Each row of a before or after table is a point. One or more steps were done to the points. Then noise was added and the rows were shuffled. The steps act on columns, c1 being the first. Write out the steps. A step turns or swaps two columns, mirrors them in a line or flattens them onto one, adds a multiple of one to another, or multiplies or shifts one. Angles are multiples of 10 degrees, from the lower column toward the higher: turns from -170 to 170, lines from 10 to 170 but not 90. Use the fewest steps. Two steps may share a column if one is a turn and the other turns, adds or multiplies; they go together, in the order done. Otherwise the lowest column goes first.

Before, 8 rows:
[[-0.26  0.34]
 [-0.20  0.41]
 [-0.23  0.27]
 [-0.15  0.17]
 [-0.15 -0.71]
 [ 0.20  0.23]
 [-0.22 -0.09]
 [-0.19  0.19]]
After (8 x 2):
[[ 0.32  0.61]
 [-0.34 -0.06]
 [-0.25 -0.03]
 [-0.42 -0.10]
 [-0.41 -0.22]
 [-0.11  0.18]
 [-0.22 -0.05]
 [ 0.03 -0.31]]
Steps: mirror c1 and c2 in the line at 160 degrees

Before:
[[-0.47  0.05  0.09 -0.62  0.14  0.05]
 [ 0.04 -0.54 -0.13  0.08  0.78 -0.24]
 [-0.26  0.23 -0.38 -0.01 -0.30  0.19]
 [-0.22  0.07  0.19 -0.33  0.27  0.10]
 [-0.16 -0.65  0.00  0.05  0.45 -0.35]
 [ 0.27  0.01  0.21 -0.21  0.05  0.08]
 [ 0.32 -0.32  0.34 -0.59  0.26 -0.13]
 [-0.34  0.08 -0.41  0.44 -0.03 -0.31]
 [-0.37  0.15  0.01 -0.05  0.07 -0.22]
 [-0.22  0.41 -0.27 -0.35 -0.03 -0.12]
 [-0.24  0.35 -0.03 -0.06 -0.03  0.13]
 [-0.19 -0.15 -0.49  0.38 -0.13 -0.22]]
After (12 x 6):
[[ 0.06  0.05 -0.66 -0.13  0.44 -0.85]
 [-0.63 -0.08  0.03 -0.44  0.18 -0.43]
 [-0.04  0.02  0.39 -0.27 -0.04 -0.35]
 [-0.55 -0.37 -0.34  0.32  0.29 -0.55]
 [-0.04  0.05  0.08 -0.44  0.03 -0.74]
 [ 0.39  0.50 -0.14 -0.17 -0.10 -0.74]
 [ 0.47  0.44  0.13 -0.29 -0.01 -0.81]
 [ 0.02  0.42  0.20 -0.26 -0.31 -0.30]
 [-0.24 -0.21  0.03  0.33  0.07 -0.39]
 [ 0.10  0.16 -0.51  0.00  0.73 -0.72]
 [-0.33 -0.19  0.09 -0.20  0.26 -0.39]
 [-0.35  0.28  0.44 -0.19 -0.02 -0.62]]
Steps: swap c1 and c4; turn c2 and c3 by 90 degrees; shift c6 by -0.50

Before (11 x 12):
[[ 0.21  0.15 -0.44  0.01  0.34  0.08 -0.12  0.15  0.54 -0.70 -0.26  0.06]
 [ 0.13 -0.16 -0.54 -0.05 -0.15 -0.31  0.37 -0.36  0.32  0.15  0.03  0.10]
 [-0.30  0.04  0.10  0.19 -0.34 -0.33  0.12  0.10  0.13 -0.20 -0.20 -0.60]
 [-0.28  0.16 -0.27  0.12 -0.13  0.22 -0.19  0.03 -0.01 -0.72 -0.41 -0.22]
 [ 0.00 -0.13  0.51 -0.45 -0.42 -0.30 -0.26  0.42 -0.03  0.47 -0.08  0.16]
 [-0.52 -0.18 -0.05  0.21 -0.04  0.05  0.28  0.09  0.09 -0.31  0.25  0.02]
 [-0.12  0.75  0.31 -0.10 -0.07 -0.05  0.08  0.04  0.00  0.16 -0.15 -0.01]
 [-0.27 -0.18 -0.21  0.03  0.03  0.21  0.11  0.23 -0.05 -0.01  0.17 -0.41]
 [ 0.07 -0.10 -0.38  0.49  0.08  0.25  0.07  0.10  0.04  0.13 -0.37 -0.02]
 [ 0.49 -0.02  0.09  0.16 -0.26  0.18  0.05 -0.09  0.30  0.01 -0.06 -0.42]
 [-0.08 -0.74  0.10 -0.20  0.18  0.45  0.14  0.47 -0.11  0.19 -0.49  0.11]]
After, 11 rows:
[[-0.38 -0.69  1.20 -0.17  0.03  0.40 -0.18  0.49  0.09  0.06  0.36  0.20]
 [ 0.52 -0.16  0.23  0.14 -0.15 -0.31  0.21  0.10 -0.08  0.34  0.15  0.16]
 [-0.14  0.12 -0.50  0.08 -0.26 -0.03  0.78  0.05 -0.01  0.02  0.53 -0.08]
 [-0.07 -0.24 -0.30 -0.10 -0.28 -0.18 -0.27 -0.31  0.04  0.26 -0.12  0.17]
 [ 0.02  0.02  0.02  0.15 -0.45 -0.56  0.12  0.12 -0.02  0.15  0.35 -0.53]
 [ 0.26 -0.15  0.05  0.08 -0.03 -0.04 -0.04  0.27  0.04  0.08  0.06 -0.33]
 [-0.30 -0.04  0.10  0.06 -0.33  0.48 -0.02 -0.10 -0.03  0.04 -0.33 -0.38]
 [-0.37  0.16 -0.64 -0.21  0.25  0.17  0.75  0.15  0.09  0.18  0.04  0.09]
 [-0.09 -0.14  0.71 -0.38 -0.47 -0.28 -0.36  0.44  0.13 -0.44  0.03  0.25]
 [-0.06  0.77 -0.84 -0.07 -0.18 -0.14 -0.12  0.06 -0.04 -0.03  0.18  0.09]
 [-0.40 -0.13 -0.19  0.38 -0.01  0.36 -0.11  0.13 -0.13  0.02  0.18  0.13]]
Steps: add 0.7 times c1 to c6; turn c1 and c11 by -130 degrees; add -1.5 times c2 to c3; flatten c4 and c9 onto the line at 160 degrees; shift c5 by -0.10; turn c7 and c10 by 110 degrees; shift c12 by 0.10

Before, 13 rows:
[[-0.22  0.19 -0.32  0.11 -0.06 -0.15 -0.18 -0.03 -0.24 -0.03  0.03  0.19
   0.17 -0.09 -0.39 -0.04 -0.13  0.19  0.04  0.05]
 [-0.02 -0.01  0.05 -0.60  0.04  0.00  0.36  0.27  0.32  0.49  0.07  0.69
  -0.26  0.26  0.67  0.28  0.64 -0.01 -0.09  0.14]
 [-0.06 -0.31 -0.23 -0.17 -0.27  0.07 -0.47 -0.04 -0.12 -0.41 -0.13 -0.16
   0.28 -0.12 -0.27  0.29 -0.17  0.66 -0.53 -0.09]
 [-0.09 -0.17 -0.34 -0.31 -0.20 -0.32 -0.36 -0.02  0.15  0.09  0.07 -0.14
   0.15 -0.34 -0.10  0.26 -0.35  0.12  0.03 -0.04]
 [-0.53 -0.51 -0.28  0.18 -0.02 -0.15 -0.36 -0.10  0.05 -0.32 -0.17  0.09
   0.18 -0.14  0.05  0.25  0.04  0.48  0.04 -0.48]
 [ 0.15 -0.11 -0.17 -0.28 -0.20  0.02 -0.29 -0.05  0.22 -0.18  0.56 -0.13
   0.26  0.09  0.10  0.15  0.61 -0.42  0.00  0.16]
 [ 0.25  0.25 -0.04 -0.02  0.07  0.49 -0.24  0.04  0.14 -0.04  0.07 -0.47
   0.09 -0.18 -0.12  0.30  0.27 -0.46  0.37  0.08]
 [-0.46 -0.48 -0.43  0.10  0.26 -0.10 -0.13  0.20  0.48 -0.10  0.24 -0.14
   0.23 -0.28 -0.16  0.09  0.20  0.42 -0.36  0.21]
 [ 0.08 -0.05  0.27  0.21 -0.18  0.06  0.00  0.02  0.15  0.12  0.54 -0.32
   0.00  0.06  0.27  0.11 -0.18 -0.35  0.22 -0.04]
 [ 0.22 -0.55 -0.09  0.26  0.00 -0.20 -0.61  0.27  0.18 -0.02 -0.14 -0.01
  -0.07 -0.31 -0.20 -0.07  0.09  0.00 -0.05  0.20]
 [ 0.28  0.02  0.06 -0.27  0.05 -0.06  0.07  0.35  0.17  0.02  0.11  0.09
  -0.03 -0.29  0.91 -0.07  0.61 -0.03  0.04  0.02]
 [-0.04 -0.17 -0.05 -0.05  0.24 -0.37 -0.21 -0.38  0.28 -0.20 -0.31 -0.02
   0.23 -0.04 -0.45 -0.10 -0.03  0.00 -0.16  0.25]
 [-0.09  0.20  0.08 -0.26 -0.45 -0.35  0.17  0.27  0.14 -0.02  0.11 -0.29
   0.00  0.06  0.16  0.40  0.71 -0.54  0.01  0.56]]
After (13 x 20):
[[ 0.03 -0.51 -0.28  0.21 -0.16 -0.15 -0.36 -0.11 -0.06 -0.97 -0.18  0.10
   0.18 -0.64  0.05  0.25  0.03  0.48 -0.54 -0.47]
 [ 0.04  0.01  0.05  0.18 -0.10 -0.07  0.07  0.35 -0.16  0.04  0.12  0.09
  -0.03 -0.79  0.90 -0.07  0.60 -0.03  0.28  0.00]
 [ 0.01 -0.10 -0.18 -0.23 -0.01  0.02 -0.29 -0.04 -0.23 -0.54  0.56 -0.13
   0.26 -0.41  0.10  0.14  0.61 -0.40  0.14  0.16]
 [ 0.22 -0.06  0.26  0.34  0.30  0.06  0.00  0.01 -0.14  0.38  0.52 -0.32
   0.01 -0.44  0.27  0.12 -0.18 -0.35  0.07 -0.05]
 [ 0.02 -0.17 -0.34 -0.36  0.02 -0.33 -0.37 -0.02 -0.15  0.27  0.07 -0.13
   0.14 -0.85 -0.13  0.25 -0.34  0.12 -0.09 -0.04]
 [ 0.37  0.26 -0.04 -0.08  0.77  0.49 -0.23  0.04 -0.12 -0.12  0.06 -0.48
   0.09 -0.69 -0.11  0.31  0.27 -0.46  0.24  0.08]
 [ 0.01  0.20  0.08 -0.17 -0.02 -0.34  0.18  0.27 -0.14 -0.05  0.11 -0.29
   0.00 -0.45  0.17  0.40  0.71 -0.54 -0.08  0.55]
 [-0.54 -0.31 -0.22 -0.31 -0.04  0.08 -0.47 -0.04  0.12 -1.23 -0.13 -0.16
   0.28 -0.62 -0.27  0.30 -0.17  0.65 -0.04 -0.09]
 [-0.09 -0.01  0.03 -0.26 -0.99 -0.01  0.37  0.28 -0.33  1.47  0.08  0.70
  -0.26 -0.23  0.66  0.27  0.63  0.00 -0.01  0.15]
 [-0.15 -0.18 -0.04 -0.28  0.25 -0.37 -0.21 -0.39 -0.28 -0.61 -0.32 -0.04
   0.22 -0.54 -0.45 -0.10 -0.02  0.00 -0.04  0.24]
 [-0.36 -0.47 -0.43  0.02  0.46 -0.10 -0.13  0.19 -0.50 -0.31  0.23 -0.14
   0.22 -0.78 -0.15  0.10  0.20  0.41 -0.47  0.21]
 [ 0.04  0.17 -0.32 -0.08 -0.34 -0.14 -0.18 -0.04  0.23 -0.10  0.03  0.18
   0.18 -0.60 -0.39 -0.04 -0.12  0.18 -0.21  0.05]
 [-0.06 -0.55 -0.08  0.16  0.01 -0.20 -0.60  0.27 -0.18 -0.06 -0.12  0.00
  -0.07 -0.80 -0.20 -0.06  0.08  0.00  0.22  0.20]]
Steps: swap c1 and c19; add 0.5 times c15 to c4; add -1.5 times c12 to c5; multiply c9 by -1; multiply c10 by 3; shift c14 by -0.50

Before (8 x 48):
[[-0.68 -0.15 -0.08  0.23  0.52  0.08  0.35  0.14  0.03  0.20  0.11 -0.23
   0.60  0.24 -0.44  0.35  0.03 -0.37  0.19 -0.38  0.49 -0.16  0.15  0.08
  -0.32 -0.18 -0.18  0.06  0.03  0.51 -0.12  0.40 -0.22  0.20 -0.01 -0.14
  -0.40 -0.12 -0.08  0.07  0.03  0.01 -0.48  0.16 -0.01  0.34 -0.17  0.20]
 [-0.21 -0.08 -0.15 -0.32 -0.21  0.16  0.17 -0.39  0.09 -0.10  0.70  0.11
   0.20  0.17 -0.31  0.00 -0.12 -0.30  0.35  0.00 -0.49 -0.26  0.31  0.02
  -0.34 -0.13  0.14 -0.03  0.32  0.01 -0.07  0.12 -0.26  0.03  0.02  0.07
  -0.43 -0.12  0.11  0.70 -0.27  0.17  0.34  0.05  0.32  0.19 -0.33 -0.18]
 [-0.03 -0.06 -0.01 -0.28 -0.21  0.10 -1.00  0.14 -0.01 -0.13 -0.26 -0.03
  -0.15 -0.82 -0.12 -0.13  0.04  1.38  0.26 -0.13 -0.02  0.04 -0.95  0.07
  -0.31 -0.22  0.02  0.00  0.06  0.18  0.15  0.23  0.36 -0.31  0.02 -0.22
   0.00 -0.30  0.00  0.03 -0.05 -0.18  0.58 -0.71  0.36 -0.08  0.01  0.13]
 [-0.80  0.14 -0.22 -0.14  0.31  0.02  0.29  0.14 -0.03 -0.10 -0.09  0.18
  -0.19  0.09 -0.29 -0.15 -0.01  0.66 -0.31 -0.14 -0.31 -0.17 -0.04 -0.09
  -0.35 -0.09  0.23  0.05  0.17  0.19 -0.15  0.03  0.22  0.15  0.33 -0.57
  -0.02  0.27  0.21 -0.11 -0.10  0.25  0.96  0.21  0.30 -0.14  0.29  0.28]
 [ 0.10  0.04 -0.22 -0.29 -0.51  0.17  0.32  0.14  0.11  0.15  0.11 -0.10
  -0.10 -0.04 -0.01 -0.17  0.25 -0.46 -0.05 -0.08 -0.55  0.11 -0.19  0.00
  -0.25  0.07 -0.07 -0.33  0.39 -0.25  0.09  0.06 -0.12  0.00 -0.18 -0.45
  -0.07 -0.29  0.01 -0.07 -0.41  0.35 -0.30  0.16  0.27 -0.17  0.20  0.26]
 [-0.81  0.02  0.01 -0.13 -0.21  0.10  0.01 -0.28 -0.02  0.34 -0.20  0.13
   0.33 -0.27 -0.48  0.03 -0.03 -0.40  0.39 -0.22 -0.46  0.18  0.27  0.03
   0.64 -0.12  0.09 -0.35 -0.74  0.21 -0.09 -0.11 -0.18  0.24  0.23 -0.56
  -0.12 -0.24  0.17 -0.20  0.02 -0.15 -0.35  0.20  0.24 -0.07  0.28  0.03]
 [ 0.11  0.06 -0.44  0.03 -0.23  0.23 -0.23 -0.21  0.08  0.25  0.60 -0.09
  -0.24  0.03 -0.15 -0.16  0.26 -0.34 -0.24  0.21 -0.38 -0.18  0.41  0.00
  -0.11 -0.22  0.09  0.06  0.33 -0.24  0.00  0.03 -0.18  0.16  0.02  0.60
  -0.18  0.22  0.09  0.28 -0.24  0.17 -0.34  0.05 -0.10 -0.24 -0.15  0.50]
 [ 0.19 -0.08 -0.16 -0.16 -0.52 -0.18  0.04 -0.17 -0.09 -0.04 -0.28 -0.14
  -0.08  0.23 -0.18  0.08 -0.31 -0.32  0.32 -0.15 -0.56 -0.22  0.35 -0.03
  -0.28 -0.22 -0.27  0.06  0.50 -0.17 -0.14  0.14 -0.07  0.18 -0.18 -0.45
  -0.04 -0.28  0.05  0.34  0.06 -0.20 -0.32 -0.40  0.11 -0.18 -0.21  0.36]]
After:
[[-0.82  0.15 -0.21 -0.14  0.34  0.00  0.29  0.13 -0.05  0.08 -0.08  0.19
  -0.23  0.16 -0.28  0.02  0.02  0.61 -0.27 -0.17 -0.27 -0.18 -0.05 -0.08
  -0.33 -0.14  0.22  0.03  0.19  0.19 -0.56 -0.56  0.22  0.14  0.33 -0.55
   0.00  0.25  0.21 -0.09 -0.13  0.24  1.00  0.43  0.32 -0.20  0.27  0.29]
 [-0.19 -0.08 -0.11 -0.29 -0.18  0.19  0.16 -0.44  0.08 -0.17  0.74  0.09
   0.17  0.19 -0.27 -0.13 -0.13 -0.30  0.34  0.01 -0.48 -0.25 -0.21 -0.02
  -0.34 -0.13  0.18 -0.03  0.28  0.01 -0.48 -0.46 -0.24  0.04  0.00  0.08
  -0.43 -0.14  0.09  0.74 -0.27  0.14  0.34  0.13  0.35  0.09 -0.35 -0.20]
 [-0.02 -0.07  0.00 -0.30 -0.23  0.07 -0.97  0.19 -0.06  0.78 -0.26  0.00
  -0.17 -0.79 -0.15 -0.04  0.01  1.32  0.21 -0.13 -0.01  0.04  0.53  0.12
  -0.33 -0.22  0.04 -0.02  0.06  0.19 -0.20 -0.36  0.33 -0.29  0.04 -0.23
  -0.01 -0.28  0.04  0.04 -0.01 -0.19  0.56 -1.42  0.37 -0.14  0.02  0.12]
 [ 0.10  0.06 -0.22 -0.33 -0.49  0.18  0.31  0.12  0.11  0.05  0.07 -0.08
  -0.09 -0.03  0.01  0.03  0.27 -0.45 -0.01 -0.08 -0.52  0.13  0.25  0.03
  -0.30  0.09 -0.10 -0.30  0.41 -0.26 -0.31 -0.53 -0.15 -0.05 -0.19 -0.43
  -0.11 -0.29  0.00 -0.08 -0.40  0.36 -0.29  0.36  0.28 -0.26  0.21  0.26]
 [-0.68 -0.18 -0.07  0.23  0.58  0.04  0.38  0.12  0.06 -0.26  0.13 -0.21
   0.59  0.26 -0.40 -0.05  0.01 -0.37  0.21 -0.37  0.50 -0.18  0.03  0.15
  -0.31 -0.18 -0.17  0.04  0.00  0.46 -0.53 -0.18 -0.15  0.17  0.04 -0.11
  -0.40 -0.14 -0.07  0.09  0.03  0.08 -0.48  0.30 -0.01  0.46 -0.17  0.17]
 [-0.78 -0.03 -0.04 -0.18 -0.14  0.13  0.05 -0.26 -0.02 -0.44 -0.15  0.18
   0.34 -0.22 -0.48  0.10 -0.04 -0.39  0.43 -0.20 -0.44  0.23  0.08 -0.02
   0.65 -0.13  0.09 -0.32 -0.79  0.24 -0.48 -0.73 -0.14  0.25  0.20 -0.53
  -0.15 -0.20  0.17 -0.22 -0.03 -0.12 -0.34  0.36  0.23 -0.03  0.28  0.05]
 [ 0.18 -0.13 -0.16 -0.14 -0.51 -0.17  0.00 -0.18 -0.07 -0.27 -0.27 -0.15
  -0.12  0.21 -0.21  0.17 -0.30 -0.29  0.36 -0.16 -0.52 -0.19 -0.24 -0.03
  -0.33 -0.25 -0.25  0.05  0.52 -0.10 -0.50 -0.44 -0.08  0.17 -0.16 -0.42
  -0.04 -0.30  0.05  0.30  0.09 -0.21 -0.30 -0.84  0.12 -0.05 -0.20  0.39]
 [ 0.10  0.06 -0.44 -0.01 -0.20  0.29 -0.18 -0.21  0.11 -0.53  0.60 -0.09
  -0.26  0.03 -0.16  0.09  0.23 -0.36 -0.20  0.23 -0.38 -0.16 -0.06  0.02
  -0.07 -0.23  0.13  0.05  0.33 -0.21 -0.41 -0.56 -0.18  0.12 -0.01  0.63
  -0.15  0.23  0.09  0.31 -0.23  0.15 -0.36  0.10 -0.09 -0.25 -0.13  0.50]]
Steps: turn c10 and c23 by 130 degrees; turn c16 and c46 by 50 degrees; shift c31 by -0.40; shift c32 by -0.60; multiply c44 by 2
